Each row of a before or after table is a point. One or more steps were done to the points. Then noise was added and the rows were shuffled. The steps act on how far a point lies along the listed directions, d1 being the first. What was done? A step turns or swaps two directions, mirrors them in a line or flattens them onto one, adds a multiple of one to another, or multiplies one. Angles are multiples of 10 degrees, from the lower direction toward the higher: turns from -170 to 170, lines from 10 to 170 but not 90. Use the fewest steps. Two steps may share a direction if one is a turn and the other turns, adds or multiplies; they go together, in the order done. Otherwise the lowest direction goes first.

Directions:
(1): 22; 10; -57
(2): 14; -60; -6
(3): -56; -11; -23
Before, 10 rows:
-27; 12; 17
18; 17; 60
-13; -30; 15
-4; -7; 32
-2; 11; -52
-11; 19; -1
-52; 20; 1
-54; 13; 17
-15; -9; -55
42; 32; -13
After (10 x 3):
-28; -8; 16
4; -18; -9
-31; 17; 0
-37; -32; -31
27; 21; -48
-21; -32; -39
-23; -25; -11
-27; -31; 50
38; 5; -33
46; -12; 25
Steps: turn d1 and d3 by -50 degrees; multiply d2 by -1

Directions:
(1): -60; -7; 14; 24; 12; 18; -18; 6
(2): 12; -25; 38; -4; -36; 20; 6; 36
Before (12 x 8):
-43; 21; -21; 23; 24; 2; -16; -31
-58; 8; 1; 25; 26; -4; -26; 3
10; -1; 3; -4; -9; 4; 15; 6
-5; 11; -8; 1; -8; -9; -6; -2
17; -7; 11; -10; -16; 9; 8; 19
7; -26; 34; -8; -36; 18; 2; 32
21; -26; 20; -11; -19; 5; 12; 17
-30; 9; -22; 12; 19; -11; -12; -22
-39; -6; 9; 18; 14; -1; -19; -12
-9; 7; 0; 14; 24; 12; -2; -12
0; -32; 30; -5; -28; 11; 5; 30
20; -31; 32; -10; -41; 30; 11; 36
After, 12 rows:
1; -23; 34; 3; -23; 7; -6; 16
4; 8; -3; -2; -16; -7; -3; 3
-56; 1; -7; 15; 22; 5; -20; -12
-61; 5; -19; 20; 33; 14; -18; -20
-30; -3; -13; 9; 28; -6; -6; -19
32; -13; 29; -6; -46; 16; 11; 22
-22; 10; -14; 4; 20; 1; -6; -9
26; -16; 14; -10; -33; 0; 8; 18
4; -19; 41; 2; -32; 11; -4; 46
-52; -9; -4; 14; 21; -1; -14; -8
-10; 8; -10; 3; 10; 0; 8; -8
20; -6; 18; 4; -2; 17; 8; 8
Steps: mirror d1 and d2 in the line at 30 degrees

Directions:
(1): -26; 11; 13; -33; 7; 40; 8; -24; -17; -58; 20
(2): 12; 29; 18; -26; -53; -31; -20; 26; 24; -30; -3
(3): 4; -12; 38; 39; -38; 4; 31; 11; -29; 3; 42
(4): -44; -27; -37; 15; -5; -43; 7; 15; -25; -35; -10
(5): 0; 49; -20; -16; 6; -41; 20; -32; -21; 21; 35
(6): 11; 38; -3; 60; 19; 2; -44; -6; -5; -29; 7
Before:
-21; 18; 6; -28; -38; -21; 2; -3; 1; -10; 1
2; -10; 15; -8; 4; 44; 3; -15; -3; -15; -3
-14; -12; 18; -46; 0; 40; 2; 1; 7; -1; -27
-18; -37; -16; -13; -29; -47; 31; 24; -1; 11; -13
16; -43; -8; -3; -44; -35; 13; 39; 17; 10; -12
-17; -11; -5; -8; -4; -21; 14; 0; -15; 1; 16
-1; -9; -3; 13; -10; -41; 11; 8; -4; 10; 6
-8; 11; 8; -12; -25; -33; 31; -7; -18; -5; 25
-8; -13; -6; -11; 22; 31; -14; -10; 5; -46; -9
-29; -38; 2; 9; -16; -3; 24; 29; -14; -9; -12
-1; -5; 31; -36; -1; 53; -4; 0; 23; -52; 8
After (11 x 11):
31; -15; 31; -10; -6; 27; 29; -3; 16; 54; 8
8; -16; 34; -7; -21; 12; 7; 11; 5; 10; 16
38; -24; 7; 24; 9; 21; 36; -13; -8; 60; 29
11; -36; 57; 31; -32; 37; 28; 15; -9; 1; 19
-13; 20; -16; 2; 50; 22; 7; -38; -14; -23; 29
-1; 53; -12; -23; 42; 20; -28; -34; 1; 6; -16
12; -29; 29; 13; -18; 0; 20; 13; 3; 20; 9
-9; 17; -38; -50; 33; -10; -6; -30; 7; -21; -8
9; 7; 37; -5; -25; 9; 51; -1; -18; 39; 36
1; 29; -1; 1; -5; -2; -1; -21; -16; -20; 15
-14; -25; 15; 11; 11; 48; 2; -14; 0; 20; -11
Steps: multiply d1 by 0.7; turn d2 and d5 by -160 degrees; multiply d2 by 1.3; multiply d3 by 2.5; turn d4 and d6 by -100 degrees

Directions:
(1): -19; -20; -13; -15; -25; 28; 16; -14; 35; 40; 6; -24; -22; 18; -14; 14; -27; 5
(2): -42; -7; 10; 2; 18; -3; -8; -5; -17; 6; -14; 7; -13; 57; 1; -41; 15; 13
(3): 24; -11; -21; 40; -2; 16; -22; 14; -11; 41; -43; 9; 21; 5; 6; -8; -17; -13
(4): 1; -8; -30; -37; 1; 30; -18; -7; -16; -30; -47; -5; -19; 1; 4; 26; 19; 1
(5): -5; 13; 20; 8; 11; 30; 23; 44; 25; -32; -22; 21; -13; 0; -14; -9; -34; 9
(6): 2; 20; 60; -19; -2; -8; -2; -9; -26; 15; -30; -28; 11; 4; -18; 19; -18; -13
Before, 11 rows:
0; -7; -18; -1; -2; -8; 5; 1; 10; -5; 25; 0; -8; -2; 5; 2; 8; 6
-16; 2; 5; -6; 0; -8; 10; -8; -2; -12; 17; -3; -13; 6; -2; -8; 15; 4
-4; -1; -12; 1; 5; -11; 4; 1; 5; -3; 19; 5; -1; -5; 1; -1; 5; 8
2; -7; -25; 4; -2; -4; -6; -2; -1; 8; 7; 9; 3; 2; 4; -6; 12; -1
-10; 1; 16; 8; -5; -10; -6; -11; -10; 32; 4; -17; 9; 11; -4; -6; -9; -5
6; -17; -15; 27; -18; -16; 4; -15; 18; 38; 38; -5; 10; -5; 8; -4; -7; -3
-11; 4; 10; 5; 1; -10; 9; -3; -3; 2; 10; -2; -2; 18; 0; -17; 5; 4
9; -9; -6; 12; -19; -16; -7; -17; 8; 35; 27; -14; 15; -14; 4; 12; -13; -7
-11; -9; -22; -1; 1; 7; 5; -5; 10; -6; 5; 1; -2; 4; 5; -7; 0; 7
4; 4; -10; 12; 2; -7; 4; 3; 15; -6; 22; 9; 4; -8; 4; -9; 3; 9
-15; 8; 23; -9; 2; 2; 10; -6; 4; -2; 10; -4; -2; 6; -10; 0; -14; 6
After:
0; 10; 14; 1; 9; -14; 1; -5; -13; -13; 2; -2; 15; -5; 3; -7; 1; -1
-22; -6; -1; -2; -2; 17; -9; -2; -6; 18; -25; -12; -8; 24; -4; -6; -11; 0
-7; 1; 7; -9; 5; 26; -14; 14; -8; -18; -49; 3; -8; 9; -4; 7; -19; 1
-21; 7; 15; -14; 1; -13; 13; -10; -3; -23; 24; -5; -16; 6; -3; -6; 18; 7
-16; 0; 6; -24; -4; -1; 5; -23; -1; -3; 15; -13; -8; 5; -4; 11; 4; 6
-3; 3; 12; -6; 13; 15; -17; 8; -26; -23; -59; 6; -4; 16; 3; 1; 1; -1
0; 10; 10; -10; 12; -11; 4; 10; -10; -29; 3; 2; -6; -2; 0; 3; 10; 3
-6; 7; -1; -10; 12; -10; 1; 2; -7; -21; 4; 6; -4; -2; 1; 1; 10; 8
3; 7; 2; 10; 9; -3; -5; 16; -9; -4; -13; 18; 8; 3; -2; -12; 1; -2
-14; 0; 0; -6; 1; -6; 3; -12; -8; -3; 4; -6; -8; 20; 2; -12; 15; 4
2; 9; -7; -8; 10; -3; -11; -3; -8; -25; -5; 6; 2; -6; 5; -1; 16; 8
Steps: swap d1 and d6; turn d2 and d4 by -150 degrees; turn d2 and d5 by 150 degrees; multiply d3 by 1.6

Directions:
(1): -51; -17; -15; 0; -14; -29; 31; -22; -12; -42; 12; 12; 32; -14; -9; 14; -29; -16; 60; -8; -7; 27; -15; 7
(2): -23; -12; -19; 30; -31; -12; 12; 23; 38; 13; -13; 58; -56; -9; 12; 16; 7; -3; 11; -4; -16; -43; -17; -8
(3): -42; 9; -32; 32; -4; 22; -3; 33; -9; -28; 16; -5; 11; 6; -19; -26; 44; 8; -11; 49; 17; 13; 3; -46
Before:
-9; -8; 0; 0; -7; -6; 4; -4; -3; 4; 1; 14; 6; 1; -4; 6; -3; -7; 14; -11; -4; 0; 0; -2
13; 2; 12; -5; 1; 1; 7; -8; 8; 10; -8; 2; -7; -5; 14; 9; -15; -9; -4; -15; -5; -11; 3; 21
-2; 1; 12; -18; 17; -7; 7; -26; -33; -24; 16; -45; 60; 1; -8; -6; -20; -2; 18; 1; 16; 40; 12; 10
27; 3; 23; -19; 9; -6; -4; -10; 3; 14; -13; 1; -11; -9; 8; 10; -12; -3; -1; -19; -6; -6; -1; 20
-8; -2; 3; 1; -2; -2; -1; 0; 5; -4; -6; -6; -4; 4; -6; -6; -1; -9; 4; -1; -3; 9; -6; -5
18; -7; 8; -15; 0; -5; -4; -14; 3; 12; -6; 5; -13; 0; 10; 8; -10; 0; 7; -23; -8; -13; 4; 18
-3; 2; -1; -4; 5; 1; 2; 2; -7; -11; -5; -3; 12; 4; -3; -5; 2; -3; 2; 13; 3; 6; 3; -8
-5; 1; -1; -6; 4; -5; 4; -4; -1; -2; -3; 0; 9; 4; 2; 3; 0; 2; -7; 0; 2; 6; 4; -2
3; 4; -6; -6; 13; -3; 2; -12; -7; -15; 9; -13; 21; 0; -6; -4; 6; 3; -3; 4; 5; 14; 0; -4
-24; -4; -11; 1; -8; -7; 16; -8; 0; -12; 7; -1; 9; -7; -7; -5; 2; 0; 19; -4; 1; 9; -2; -3
26; 13; 20; -23; 28; 13; -9; -24; -32; -12; 14; -51; 47; 6; -7; -6; -13; -2; -11; -4; 14; 41; 15; 5
20; 3; 13; -10; 15; 8; -11; -7; -10; 2; 4; -21; 24; 10; -3; -8; 1; 0; -6; 2; 6; 12; 7; 8
3; 1; 3; 0; 2; -1; 2; -3; 9; 8; -7; 2; -5; -2; 2; 2; 5; 2; 1; -14; -8; -4; 2; -2
After, 13 rows:
21; 3; 21; -21; 10; -9; -2; -14; -2; 7; -10; -1; -2; -10; 6; 10; -16; -6; 7; -19; -4; 1; -3; 22
5; 5; -7; -5; 14; 0; -1; -7; -6; -12; 8; -13; 18; 1; -7; -7; 11; 4; -7; 6; 6; 11; 2; -7
-3; 2; -2; -6; 5; -4; 3; -3; -1; -1; -3; 1; 9; 3; 2; 2; 1; 2; -10; 1; 2; 5; 4; -2
19; 15; 13; -18; 28; 17; -9; -18; -33; -15; 17; -51; 48; 7; -10; -11; -5; 0; -13; 4; 16; 42; 16; -4
-1; -3; 4; 0; -4; -1; -1; -1; -1; 12; -1; 12; 0; 2; -2; 4; 2; -4; 4; -8; -4; -4; 3; -2
11; 1; 12; -6; 2; 0; 8; -11; 5; 7; -7; 0; -3; -5; 12; 9; -18; -9; -1; -16; -5; -7; 4; 21
-7; 0; -7; 1; -5; 2; 7; 0; 5; 2; 3; -3; -2; -3; -4; -9; 11; 4; 0; -1; 3; -1; 3; -5
-5; -2; 4; 2; -1; 1; -3; 1; 5; -2; -7; -6; -7; 5; -5; -7; 2; -8; 0; -1; -2; 7; -5; -5
16; -8; 7; -17; 1; -6; -3; -16; 0; 9; -4; 3; -8; -2; 8; 7; -11; -1; 11; -23; -6; -10; 4; 19
-2; 1; -1; -3; 5; 3; 0; 5; -7; -9; -5; -1; 10; 5; -3; -7; 4; -2; -1; 13; 5; 3; 4; -11
13; 10; 14; -12; 22; 8; -5; -12; -29; -10; 13; -50; 49; 7; -6; -15; -2; 6; -8; 13; 21; 31; 18; 1
12; 3; 9; -8; 12; 8; -6; -7; -12; -5; 4; -20; 29; 10; -6; -8; 2; -1; -1; 4; 8; 15; 6; 5
1; 0; 3; -1; 2; -3; 3; -5; 7; 5; -7; 1; -2; -1; 2; 3; 3; 2; 5; -14; -8; -3; 1; -1
Steps: multiply d1 by 0; turn d2 and d3 by -10 degrees
